Each row is a point. A path goes straight from each point to the next, and from the last back to the first. The post is the endless flat space through its rows: a point in 2 columns, a line in 3, a plane in 4, and so on, so that a path can go around it. How many times does the path go around the post? Going back the other way cancels.

Post:
0: 0.022 0.066
Path:
0: -0.033  0.128
1: -0.147  0.049
2: -0.039  0.181
3:  0.128  0.278
4: -0.158  0.208
5: -0.070 -0.047
6:  0.065 -0.061
7:  0.202  0.097
8:  0.078  0.299
9: -0.137  0.156
10: -0.119  0.012
11:  0.025 -0.024
12:  0.194 -0.033
13:  0.052  0.138
14: -0.043  0.252
15: -0.098  0.049
16:  0.013 -0.067
17:  0.184  0.059
18:  0.096  0.190
19: -0.026  0.305
20: -0.035  0.096
21:  0.026  0.187
22:  0.207  0.116
23:  0.087 -0.004
24:  0.077 -0.099
25:  0.263  0.052
26:  0.125  0.242
Times around: 3

Post, 7 rows:
0: -0.146  0.028  0.138 -0.222  0.135 -0.096 -0.057  0.035
1:  0.037  0.059  0.092  0.024 -0.007  0.070 -0.005  0.092
2: -0.027  0.212 -0.135 -0.022 -0.041  0.141  0.086  0.107
3:  0.115 -0.180 -0.010  0.090 -0.261 -0.201 -0.117 -0.138
4:  0.144 -0.007 -0.008  0.145 -0.091 -0.221 -0.009  0.054
5: -0.086 -0.083  0.013  0.004 -0.036  0.049  0.092  0.012
6:  0.115 -0.271 -0.082 -0.071  0.007  0.014 -0.152 -0.092
Path (25 x 8):
0:  0.192 -0.108 -0.126 -0.073  0.032 -0.108 -0.094  0.049
1: -0.019  0.156 -0.254 -0.186 -0.192  0.158  0.252  0.000
2: -0.007 -0.033  0.030 -0.310  0.332 -0.009 -0.123 -0.053
3:  0.016  0.101 -0.100  0.014 -0.260 -0.085 -0.163 -0.117
4: -0.262  0.075 -0.036 -0.074 -0.307  0.054  0.017 -0.084
5:  0.116 -0.101  0.005  0.044  0.054 -0.003 -0.091  0.130
6:  0.062 -0.017  0.049  0.044 -0.157 -0.226 -0.208 -0.058
7:  0.141 -0.070 -0.142  0.308 -0.106  0.151  0.140  0.028
8:  0.080 -0.109 -0.041 -0.103  0.135 -0.172  0.053  0.006
9:  0.093 -0.077 -0.012 -0.083 -0.275 -0.242 -0.132 -0.039
10: -0.078 -0.065  0.068  0.006  0.185 -0.045 -0.022  0.163
11:  0.281  0.008  0.105  0.178  0.261 -0.101 -0.332  0.180
12: -0.007  0.066 -0.141 -0.009 -0.227 -0.037 -0.070  0.078
13:  0.034 -0.125 -0.225 -0.076 -0.193  0.075  0.120  0.027
14:  0.111 -0.078  0.035 -0.197  0.329  0.199 -0.062  0.083
15: -0.019  0.028  0.030  0.179  0.096  0.220  0.223  0.149
16: -0.005 -0.024  0.006  0.029 -0.110 -0.282 -0.251 -0.069
17: -0.173  0.021 -0.101 -0.152  0.078 -0.018  0.117  0.230
18:  0.011 -0.015  0.173  0.009 -0.110  0.079  0.030  0.029
19:  0.029 -0.100 -0.042 -0.196 -0.198 -0.094  0.026 -0.191
20: -0.060  0.014  0.129 -0.268 -0.041  0.104  0.041  0.113
21: -0.282  0.054 -0.041 -0.046  0.014 -0.020  0.151  0.174
22:  0.058 -0.089 -0.070  0.270 -0.432 -0.412 -0.029 -0.172
23:  0.138  0.164 -0.094 -0.055 -0.100 -0.129  0.023 -0.092
24:  0.157 -0.301 -0.037  0.012 -0.289 -0.083 -0.082 -0.172
Times around: 0

Post, 11 rows:
0: -0.147 -0.077 -0.124 -0.038  0.113  0.115  0.077  0.028  0.133 -0.014 -0.169 -0.167
1:  0.125  0.062  0.015 -0.106 -0.194  0.117 -0.052 -0.181 -0.194 -0.141  0.105 -0.114
2:  0.135 -0.074  0.047  0.013 -0.038 -0.033 -0.084  0.107 -0.187 -0.104 -0.026 -0.045
3:  0.074 -0.003  0.007  0.071 -0.077 -0.223 -0.042  0.071 -0.139 -0.032  0.204  0.055
4:  0.066 -0.018  0.034  0.015  0.114 -0.006  0.057  0.048 -0.037 -0.218  0.072 -0.095
5: -0.048  0.065  0.076 -0.026 -0.191  0.126 -0.008  0.033  0.169 -0.040 -0.219 -0.124
6: -0.111  0.022  0.043  0.133  0.049  0.054 -0.127 -0.044  0.064 -0.056 -0.201 -0.083
7:  0.083 -0.102  0.128  0.276 -0.024 -0.059 -0.056  0.054 -0.006  0.030  0.065 -0.069
8:  0.141 -0.096 -0.021  0.010 -0.014 -0.144 -0.130  0.182  0.126 -0.111  0.149 -0.023
9:  0.044  0.096 -0.116  0.041 -0.120  0.130 -0.022 -0.023  0.171 -0.118 -0.235 -0.052
10:  0.210  0.012  0.116 -0.025  0.091 -0.071 -0.016  0.069 -0.028  0.062  0.134  0.045
Path:
0:  0.001 -0.127  0.043  0.167  0.009 -0.028 -0.160  0.065 -0.146 -0.316  0.011 -0.080
1: -0.027 -0.040  0.212  0.124 -0.112 -0.182  0.032 -0.153 -0.307  0.084 -0.019  0.037
2:  0.076  0.095 -0.042  0.005  0.064 -0.268  0.065  0.113  0.250 -0.191  0.132 -0.107
3: -0.002  0.069 -0.045 -0.103 -0.011  0.137 -0.093 -0.240 -0.039  0.122  0.252 -0.178
4: -0.063 -0.060 -0.277  0.092 -0.139 -0.095 -0.382  0.173  0.452  0.091  0.021  0.048
5:  0.065 -0.025  0.293  0.129  0.006 -0.006 -0.041 -0.064 -0.166 -0.226  0.022  0.056
6:  0.016  0.000  0.209  0.152  0.053 -0.182  0.160 -0.115 -0.064  0.183  0.257  0.162
7:  0.087 -0.088 -0.016  0.283 -0.175  0.153 -0.161 -0.058  0.209 -0.198 -0.052 -0.103
8:  0.356  0.141 -0.055  0.033 -0.204  0.160 -0.151 -0.075  0.032 -0.125  0.026 -0.036
9: -0.056  0.101  0.094  0.121 -0.198 -0.133 -0.095  0.063  0.098  0.066 -0.032 -0.120
10: -0.103 -0.116  0.084  0.026 -0.016 -0.075  0.115 -0.077 -0.011 -0.037  0.039 -0.200
11:  0.087  0.153  0.158  0.162 -0.008  0.089  0.099 -0.319 -0.140  0.025  0.071  0.097
12: -0.217 -0.199 -0.100  0.266 -0.040  0.067  0.040  0.045  0.153 -0.049 -0.015 -0.158
13: -0.058  0.014 -0.272  0.115  0.066 -0.117 -0.098  0.424  0.276 -0.490 -0.265 -0.129
14:  0.234  0.136  0.153 -0.260  0.026  0.071 -0.113  0.097 -0.019  0.239 -0.301 -0.102
15:  0.004 -0.135 -0.018  0.172  0.055 -0.162 -0.019  0.112  0.044 -0.142 -0.113  0.024
16: -0.172  0.042  0.170  0.128 -0.045 -0.002 -0.157 -0.125  0.001 -0.075  0.016 -0.009
17: -0.087  0.038  0.024  0.225  0.238 -0.143 -0.012  0.192 -0.187 -0.193  0.045  0.118
18:  0.024 -0.110  0.073  0.027  0.076  0.081 -0.132  0.170 -0.105 -0.198 -0.135 -0.280
19:  0.004 -0.054 -0.219  0.243  0.252 -0.124 -0.167 -0.064 -0.099 -0.245 -0.200 -0.124
20: -0.044 -0.154  0.136 -0.010 -0.081 -0.126 -0.153 -0.149  0.007  0.180  0.152 -0.018
21: -0.080 -0.096 -0.099  0.157  0.188 -0.165  0.045  0.159 -0.127 -0.017 -0.030  0.107
22:  0.272  0.022  0.008 -0.094  0.084  0.117 -0.058  0.027 -0.101  0.303  0.039  0.031
23:  0.239 -0.021  0.109  0.120 -0.058 -0.001 -0.085  0.199 -0.176 -0.090 -0.214 -0.128
24: -0.209  0.071  0.107 -0.087 -0.169 -0.102 -0.218 -0.140 -0.553  0.006 -0.466 -0.108
25:  0.044 -0.021  0.141 -0.140 -0.099 -0.076  0.092 -0.048  0.042 -0.146  0.165  0.052
Times around: 3
